Rows are points. Examples show where two turns around zero, p and q, send a point. Write where each new point lands after one turn and then the other. Backwards means that the second turn is done in reverse. Each puzzle has new turns, and all numbers are rounded.

Turn p:
[-4 25 -1] -> [25 -6  0]
[-12  28 -26] -> [ 24 -31  -9]
[ 38 -34  43] -> [-31  48  35]
[40 -3 -5] -> [-11  -6  38]
[-48 -20  -1] -> [-11   5 -51]
[-14   3 -10] -> [  3 -10 -14]
Turn q:
[-6 28 22] -> [-5  9 35]
[-18   8 -23] -> [21 21 -7]
[-17 -43  28] -> [-48   7 -23]
[ 41   7 -27] -> [ 33 -37  -4]
Where do these land?
q, then p: [ 40  35 -41] -> [-37  17  53]
p, then q: [ 10 -23  11] -> [-1 23 14]
p, then q: [-26  -4  33] -> [39  0 17]
q, then p: [-23  -7  -3] -> [ 19 -14  -2]

Turn p:
[-15   3   3 -14] -> [  7 -10 -17   2]
[ 48  -5 -36   0] -> [ 12  43  26 -31]
[-15 -20  17  -2] -> [ -2 -30   2  -2]
[17 -4  2 -2] -> [ -7   6   6 -14]
[-13  13  17   4] -> [-13  -8 -13  16]
[-21  12  -2  15] -> [ 3 -2 -3 28]
Turn q:
[ 14   4   4 -18] -> [ -3  12 -16 -13]
[-36 -22 -18   1] -> [-30 -23  21  15]
[16 18 26  0] -> [ 21  26  -1 -12]
[29 18  1  4] -> [ 24   9 -22  -3]
[-16 -25 -27  15] -> [-12 -38   9  13]
[ 4 -1 26 -4] -> [  6  15  10 -18]
[-12   8 -13   2] -> [-6 -2 -1 18]
Where do these land?
q, then p: [  0   5 -15  11] -> [ 1  1 19  2]
q, then p backwards: [ 30   6 -22   9] -> [-28   5  -2 -26]
q, then p: [ 5  9 10  8] -> [-10  12  -1  -5]
q, then p: [-12 -35   1   0] -> [  2 -35  -7 -11]
p, then q backwards: [-23  15  27 -28] -> [ 24  -4 -38 -15]

Turn p:
[-20 -38  25  37  24  -8] -> [-19  30  10  32  19  42]
[-25  -9   9  41  17 -20] -> [-27   4   2  41  18  21]
[ -5  -3 -28 -13  -8   9] -> [ -6  -4  -4 -10 -30  -7]
[  1  14  25 -19 -26  -1] -> [ 17   7 -26 -15  18 -18]
[ 28   5 -25  -3 -12   8] -> [  3  -4  21 -14 -17 -26]
[ 16  11  -8 -30   2  -7] -> [  5 -19   0 -31  -1  -6]
[  5  20   3 -13   3  20] -> [ 28 -12  -4  -4  -6  -4]
Turn q:
[-20 -10   9   9   5 -34] -> [  0 -27 -12  30   6  -2]
[ -9 -38   0  -9  -1 -27] -> [ 12 -30 -35   5  -3  -4]
[  9  18  -6  -3 -18 -16] -> [ -8  23 -11  15   4  -9]
[  7  11 -13  19  -9  16] -> [ -6  15  18  -2 -18 -10]
[ 15 -48  26 -12  11  16] -> [ 40 -27  -7 -36   9  -4]
[-15  33 -32 -19  32   5] -> [-26  16   5   5  -9  52]
[25 25 12 18 -8 28] -> [  6  29  37  -9   5 -15]
[-13   8   5  -3 -10  12] -> [-18  -1   7  -9   7  -5]
Where do these land?
q, then p: [  9 -10 -29  18  12  41] -> [ 20  22 -30 -25  10 -26]
p, then q: [-29   6   4  28   0   5] -> [ -4  -4  23  15 -27 -12]
p, then q: [-11  -7  15  -8  16   0] -> [  0   6  12 -19  -9   8]
p, then q: [  7  32  -7  -4 -25  12] -> [ 19   6 -29  24  -8  -8]
p, then q: [ 16 -24  23  13  -4 -33] -> [-11 -13  21   7  20  38]
p, then q: [ 20  32 -17 -24  11 -41] -> [ 16 -43 -38 -14   4  17]
p, then q backwards: [ -7  -2  11 -12  18   7] -> [  4  -6  -2 -12  22  -1]
q, then p: [ -5 -26   1 -12 -28   9] -> [-27 -11  -9 -27  -9   3]

Turn p:
[ 22  -8  -5   5  20 -19  10 -21] -> [-10 -19  12 -17   4   5 -30  -5]
[ 11 -16 -18   7 -31  -3  -3  -1] -> [ -5  21  11   3 -28   3  -6 -17]
[-12  -3  18 -11 -40  29  16   4] -> [ 12  12 -14  -1 -24  24  40  -6]
[ 23  39 -15  18 -13  -3  -2 -13] -> [-40 -18 -10  19 -21  -7  -8  -4]
[-26  -5  14 -23  24  23 -28  -6] -> [14  2 16 15 43 10 24 12]
[ 11   9   6  -8  10 -17   2  15] -> [  1  -6  -3  -7  -3 -10 -11  24]
[-12 -11  28  13 -15 -38  -6 -17] -> [  5 -16  29 -29 -13 -27  16 -11]
[ -2   7 -37  -4  35  -9  21  22] -> [ 19  -3 -26  14  13  -8 -46   7]
[-15 -13   7   3   9  38 -10  16] -> [  5  28 -14   4  28  11  20  -2]
Turn q:
[  8   0  -4   1   8 -19  -2  28] -> [ -6  14  -2 -11  -5  23  17 -11]
[ -8  10 -27  29 -15 -11  -9  15] -> [-33 -16   1   8  11  20  21   5]
[  5 -16 -14 -11  11  46  19 -21] -> [ 28   4 -24  18  17 -39   4  12]
[-16  -2  16  25 -32   5 -11 -11] -> [ -9 -22  31   4  15   3 -13  22]
[12 19 -7 -3 15 34 31 -4] -> [ 14  10 -41   8  -1 -12  -3  27]
[ 22 -22  27  16   4  20   6 -10] -> [ 37  -8   3 -20  21  -3  -7  14]
[ 21  -2   7 -30  -3 -29   5  14] -> [ -9  26   3 -32 -18  -2   1 -18]
[-41   0   6  22 -14 -33  -9 -13] -> [-29 -18  27  17  12  21 -27 -15]
[ -1  -6  21 -44  14  -7 -11  14] -> [ 19  30  16  -5 -32  -6  -2 -19]
[ -2  20 -25  -5  11  -6 -18 -12] -> [-13 -20 -15  13 -21  -5   8 -14]
Where do these land?
q, then p: [ 14  48 -23  -2  -7  27 -19   0] -> [ 28  33 -17  -5 -38 -12  -8 -18]
q, then p backwards: [ 27 -34   2 -14 -10 -30  18  20] -> [  1 -45  24  32   3  10  -6   5]
p, then q backwards: [31 -5 26 19 20 -7  8 -8] -> [ 25   6   3  15 -27 -28  11  -9]
p, then q backwards: [-19 -39   2  22  -7  14  -9 -19] -> [  1 -42  -3 -11   9 -28  -6  17]
q, then p: [-23 -23 -20   9  -7 -21   3  -4] -> [  3 -23   4  -6  33  -5   6 -19]
p, then q: [ -8   4   5 -21 -24 -12 -27   3] -> [ -6  13   7 -22   9  23 -14  22]
p, then q backwards: [ -4   3  -3   5 -19  -9  22   7] -> [ 13  14   1 -16  18  -1  -7  -6]
q, then p backwards: [-21  23  -4  -4  23  14 -11  -9] -> [ -6  24 -27 -15 -16   0  11   0]
p, then q: [  4  14  21 -11  13   7 -27  30] -> [ -8  29 -14   7  -6  37  10  -1]
p, then q: [  0   8  -5  -3  19  15  42 -19] -> [ 19 -12  -5  13  16 -32  27 -11]
